Each row is a point. Examples show where two turns around zero, p and q, send a point. Write where each new point lands after one turn and then the other. Backwards means that the second turn is done in reverse. Each puzzle has new turns, and all numbers are rounded.

Turn p:
-0.28 +0.59 +0.36 -> +0.05 -0.07 +0.74
-0.18 +0.07 -0.11 -> +0.08 +0.19 +0.08
+0.24 -0.43 +0.31 -> -0.44 -0.26 -0.28
+0.10 -0.42 -0.12 -> -0.16 +0.07 -0.41
+0.12 +0.18 -0.43 -> +0.46 +0.07 -0.13
Turn q:
-0.10 +0.41 -0.21 -> -0.26 +0.36 -0.17
+0.39 -0.24 +0.43 -> +0.59 -0.21 -0.01
-0.17 -0.16 -0.57 -> -0.55 -0.25 -0.11
+0.19 -0.23 +0.36 -> +0.42 -0.17 +0.11
-0.31 +0.22 -0.01 -> -0.20 +0.28 +0.17
Where do these land?
p, then q: -0.33 -0.01 +0.67 -> +0.07 +0.20 +0.72
q, then p: +0.29 +0.12 -0.32 -> +0.26 +0.31 -0.18
p, then q: +0.23 -0.15 -0.11 -> -0.19 -0.18 -0.14
q, then p backwards: +0.26 -0.49 -0.21 -> +0.55 +0.02 +0.21
q, then p: -0.35 +0.35 -0.30 -> +0.09 +0.32 +0.48
p, then q backwards: -0.10 +0.17 +0.27 -> -0.28 -0.18 +0.04

Turn p:
+0.18 -0.02 +0.11 +0.09 +0.34 -0.62 -> -0.16 +0.56 +0.09 +0.09 -0.34 -0.28
-0.28 -0.31 -0.21 -0.11 -0.18 +0.20 -> -0.13 -0.12 -0.03 +0.02 +0.50 +0.16
-0.37 -0.25 -0.01 +0.03 -0.34 +0.74 -> -0.01 -0.51 -0.10 -0.15 +0.47 +0.59
+0.12 -0.25 -0.28 -0.19 -0.13 +0.68 -> +0.37 -0.36 +0.16 +0.18 +0.47 +0.34
+0.32 +0.25 +0.25 +0.04 -0.15 -0.46 -> -0.19 -0.01 +0.19 +0.04 -0.51 -0.36
+0.01 -0.06 -0.22 +0.18 -0.35 +0.18 -> -0.10 -0.34 -0.11 +0.26 +0.12 +0.12
-0.30 -0.09 +0.54 -0.48 +0.45 -0.11 -> +0.04 +0.46 +0.29 -0.73 +0.07 -0.01
+0.29 +0.33 +0.12 +0.46 +0.32 -0.46 -> -0.01 +0.37 -0.20 +0.19 -0.70 -0.17
+0.01 +0.41 -0.30 -0.01 +0.06 -0.15 -> +0.18 -0.02 -0.31 +0.08 -0.08 -0.38
Turn q:
+0.12 +0.21 +0.04 +0.09 -0.17 +0.41 -> +0.36 +0.15 +0.15 -0.17 -0.24 +0.03
-0.12 +0.23 -0.31 -0.32 -0.27 -0.54 -> -0.51 +0.19 +0.28 +0.48 -0.05 +0.14
-0.03 -0.21 -0.12 +0.32 -0.25 +0.39 -> +0.23 -0.35 +0.15 -0.25 -0.33 -0.05
+0.43 -0.09 +0.19 +0.87 +0.31 -0.31 -> +0.63 -0.59 -0.19 +0.35 +0.50 +0.15
+0.52 -0.02 +0.01 -0.34 -0.19 -0.19 -> +0.03 +0.25 +0.28 +0.32 +0.15 -0.44
-0.48 -0.32 +0.05 -0.15 +0.37 -0.02 -> -0.44 -0.13 -0.43 -0.31 +0.09 +0.02
+0.08 +0.05 +0.24 -0.26 -0.29 -0.14 -> -0.11 +0.23 +0.35 -0.03 +0.20 -0.09
-0.51 +0.15 -0.10 -0.22 +0.49 +0.39 -> -0.20 +0.26 -0.59 -0.37 -0.30 +0.22
Where do these land?
q, then p backwards: -0.04 +0.40 -0.15 -0.20 +0.17 -0.19 -> +0.00 -0.26 -0.13 +0.37 +0.23 -0.14
q, then p: +0.18 +0.27 -0.06 -0.01 +0.58 +0.22 -> +0.30 -0.16 -0.23 +0.49 -0.01 -0.29
q, then p: +0.14 -0.57 +0.25 -0.37 -0.29 +0.15 -> -0.32 +0.40 +0.24 -0.37 -0.02 -0.43
q, then p: -0.05 +0.36 -0.31 +0.06 -0.04 +0.17 -> -0.02 -0.48 -0.04 +0.12 -0.10 +0.08
q, then p: +0.42 -0.62 +0.44 +0.34 -0.83 -0.34 -> -0.33 +0.79 +0.73 -0.37 -0.37 +0.37
p, then q backwards: -0.18 +0.42 +0.01 +0.15 +0.30 +0.36 -> -0.04 +0.12 +0.05 +0.31 +0.39 +0.43
q, then p: -0.25 +0.12 +0.18 -0.03 +0.13 -0.04 -> +0.27 -0.03 -0.11 -0.12 +0.17 +0.02
q, then p backwards: -0.23 -0.39 -0.36 +0.05 -0.02 -0.33 -> -0.01 +0.01 -0.02 +0.22 -0.62 -0.12

Turn p:
+0.10 -0.25 -0.22 -0.35 +0.02 +0.10 +0.15 +0.68 -> +0.02 -0.03 -0.74 -0.11 -0.18 +0.10 +0.15 -0.33
-0.55 -0.05 -0.67 -0.07 -0.28 +0.29 -0.14 -0.25 -> -0.26 +0.77 -0.01 +0.31 -0.24 -0.17 -0.37 -0.16
-0.05 +0.29 -0.35 -0.31 -0.19 -0.29 -0.06 +0.01 -> +0.00 +0.52 -0.11 -0.04 +0.31 +0.15 +0.15 -0.06
+0.35 -0.16 +0.36 +0.43 +0.53 -0.10 -0.14 -0.50 -> +0.36 -0.62 +0.42 +0.13 +0.23 -0.09 -0.38 +0.33
+0.64 +0.17 +0.75 +0.48 -0.12 +0.35 +0.18 +0.04 -> -0.17 -0.84 +0.49 -0.64 -0.11 +0.09 +0.03 -0.04
+0.32 -0.39 -0.10 -0.06 +0.26 +0.29 -0.10 +0.10 -> +0.16 -0.33 -0.27 +0.08 -0.10 +0.09 -0.37 -0.26
-0.24 +0.35 -0.18 +0.26 +0.03 +0.19 +0.12 +0.20 -> -0.43 +0.12 -0.11 -0.18 +0.04 -0.34 -0.04 +0.10
-0.18 +0.06 +0.30 -0.40 +0.31 -0.03 -0.24 +0.01 -> -0.12 -0.20 -0.08 +0.49 +0.19 +0.21 +0.23 +0.05
-0.03 -0.12 +0.33 -0.03 -0.30 -0.78 -0.17 +0.12 -> +0.55 +0.08 +0.21 +0.03 +0.12 -0.07 +0.70 -0.03
-0.36 +0.10 -0.22 +0.05 -0.25 -0.01 +0.40 -0.42 -> -0.11 +0.53 +0.20 -0.06 -0.27 +0.03 -0.12 +0.41
Turn q:
+0.18 +0.16 -0.11 +0.13 +0.54 +0.07 -0.50 -0.04 -> +0.30 +0.01 +0.22 +0.05 -0.59 -0.07 +0.05 -0.38
-0.33 +0.26 +0.03 -0.43 +0.35 +0.10 -0.30 -0.25 -> +0.20 +0.21 -0.20 -0.12 -0.42 +0.54 -0.10 -0.17
-0.36 +0.07 +0.18 +0.38 -0.04 -0.48 -0.50 -0.40 -> +0.00 -0.12 +0.16 +0.05 +0.22 +0.41 +0.31 -0.77
-0.37 +0.70 -0.08 +0.13 +0.56 -0.23 -0.21 -0.10 -> +0.12 +0.10 +0.24 -0.46 -0.33 +0.30 -0.37 -0.66
+0.16 -0.08 -0.04 +0.24 -0.15 +0.52 +0.22 +0.10 -> +0.21 -0.14 +0.25 +0.20 +0.12 -0.18 -0.17 +0.44
+0.48 -0.38 +0.39 -0.15 -0.28 -0.02 +0.54 +0.04 -> +0.03 -0.17 -0.36 -0.16 +0.38 -0.42 +0.34 +0.55
+0.22 -0.43 -0.38 -0.12 -0.03 +0.18 +0.52 +0.01 -> +0.00 -0.03 -0.39 +0.30 +0.14 -0.46 -0.31 +0.35
+0.37 -0.01 -0.20 -0.50 -0.48 -0.07 +0.28 +0.17 -> -0.28 +0.54 -0.25 -0.01 +0.19 -0.30 +0.09 +0.46
-0.45 -0.08 +0.15 +0.30 +0.13 -0.22 -0.33 +0.33 -> -0.39 -0.41 +0.27 +0.00 -0.17 +0.27 +0.06 -0.31
+0.10 -0.22 +0.06 +0.01 -0.60 +0.16 +0.29 +0.13 -> -0.18 +0.01 +0.03 +0.17 +0.46 -0.10 +0.10 +0.50
Where do these land?
q, then p: -0.22 +0.38 +0.04 +0.54 -0.43 +0.11 -0.01 +0.48 -> -0.20 -0.61 +0.12 +0.49 -0.16 -0.01 +0.46 +0.15
q, then p: +0.13 -0.32 -0.03 -0.37 +0.14 -0.33 +0.45 -0.34 -> +0.22 +0.50 -0.39 +0.00 +0.33 -0.07 -0.37 +0.02
p, then q backwards: +0.53 +0.27 -0.14 -0.69 +0.36 +0.19 +0.30 +0.13 -> -0.80 -0.11 +0.31 -0.41 -0.12 -0.13 +0.31 -0.29
q, then p: -0.29 +0.41 +0.40 +0.72 -0.07 -0.22 -0.42 +0.35 -> -0.07 -0.49 +0.35 +0.45 -0.58 +0.47 +0.21 +0.34
p, then q: -0.52 -0.33 +0.03 +0.11 +0.23 -0.07 -0.28 -0.11 -> -0.15 -0.22 +0.37 -0.04 +0.33 -0.29 +0.14 -0.35
p, then q: +0.17 -0.09 +0.11 -0.41 +0.14 +0.36 +0.38 +0.05 -> -0.05 +0.06 +0.11 +0.54 -0.05 +0.17 -0.21 +0.35
p, then q: +0.16 -0.42 -0.38 +0.01 +0.14 -0.13 -0.02 -0.05 -> +0.14 +0.34 +0.18 +0.18 -0.13 -0.30 +0.22 -0.17
q, then p: +0.14 -0.46 +0.15 +0.13 -0.18 -0.04 -0.28 -0.29 -> +0.18 -0.11 -0.07 -0.34 -0.21 -0.18 -0.30 +0.37
q, then p: +0.26 +0.16 -0.24 -0.19 +0.15 +0.25 +0.29 -0.47 -> +0.11 +0.00 -0.03 -0.28 +0.61 +0.07 -0.15 -0.28
p, then q: -0.37 +0.39 +0.07 +0.15 -0.47 -0.12 -0.43 +0.25 -> +0.12 -0.13 -0.28 -0.61 +0.40 +0.19 -0.22 -0.28
